Each row of a before or after table is a point. The points were changed in one or more steps. Then noise was added and the rows were shuffled. The steps act on columns, c1 being the first. Write out the steps. A step turns or swaps two columns, mirrors them in a line or flattens them onto one, adds a multiple of one to another, or multiplies or shifts one. Angles are multiples of 10 degrees, from the lower column toward the higher: turns from -170 to 170, lines from 10 to 170 but not 90. Use the fewest steps. Two steps may share a column if one is a turn and the other turns, adds or multiplies; they go together, in the order done. Otherwise the lowest column goes first.

Before, 14 rows:
| -0.16 | +0.00 |
| +0.35 | -0.15 |
| -0.44 | -0.14 |
| -0.06 | -0.38 |
| +0.97 | +0.25 |
| +0.36 | -0.12 |
| +0.00 | -0.32 |
| +0.21 | -0.08 |
| +0.18 | +0.50 |
| +0.20 | +0.13 |
| +0.33 | +0.09 |
| -0.14 | -0.26 |
| -0.22 | +0.30 |
| +0.39 | +0.14 |
After (14 x 2):
| +0.30 | +0.19 |
| -0.34 | +0.26 |
| -0.05 | +0.37 |
| +0.31 | -0.32 |
| -0.06 | +0.39 |
| +0.34 | +0.13 |
| -0.16 | -0.35 |
| +0.26 | +0.03 |
| -0.72 | +0.71 |
| -0.20 | +0.13 |
| -0.24 | +0.24 |
| -0.05 | +0.19 |
| +0.07 | -0.12 |
| -0.53 | -0.07 |
Steps: turn c1 and c2 by 120 degrees

Before (9 x 6):
| -0.41 | +0.47 | +0.34 | -0.24 | -0.51 | -0.04 |
| +0.68 | -0.22 | +0.16 | -0.01 | -0.48 | -0.34 |
| +0.01 | -0.09 | -0.21 | -0.08 | -0.03 | +0.06 |
| +0.43 | -0.28 | -0.24 | +0.41 | +0.60 | -0.49 |
| -0.24 | -0.19 | -0.03 | +0.24 | +0.39 | +0.35 |
| -0.41 | +0.09 | +0.10 | +0.20 | -0.33 | +0.25 |
| +0.02 | -0.01 | -0.43 | +0.26 | -0.09 | +0.02 |
| +0.46 | +0.18 | -0.04 | +0.34 | +0.57 | +0.03 |
| -0.17 | +0.44 | +0.16 | +0.39 | -0.28 | -0.27 |
After (9 x 6):
| +0.65 | -0.23 | -0.33 | +0.11 | -0.47 | -0.02 |
| +0.04 | -0.02 | +0.25 | +0.25 | -0.05 | -0.34 |
| +0.05 | -0.08 | +0.18 | -0.12 | -0.04 | -0.16 |
| +0.51 | +0.18 | +0.05 | +0.24 | +0.64 | +0.00 |
| -0.37 | +0.10 | +0.17 | +0.28 | -0.29 | +0.22 |
| -0.20 | -0.17 | +0.32 | +0.18 | +0.44 | +0.15 |
| +0.48 | -0.29 | -0.35 | +0.29 | +0.63 | -0.44 |
| -0.19 | +0.42 | -0.36 | +0.45 | -0.19 | -0.01 |
| -0.44 | +0.45 | -0.17 | -0.13 | -0.56 | +0.29 |
Steps: mirror c3 and c6 in the line at 60 degrees; turn c4 and c5 by 10 degrees
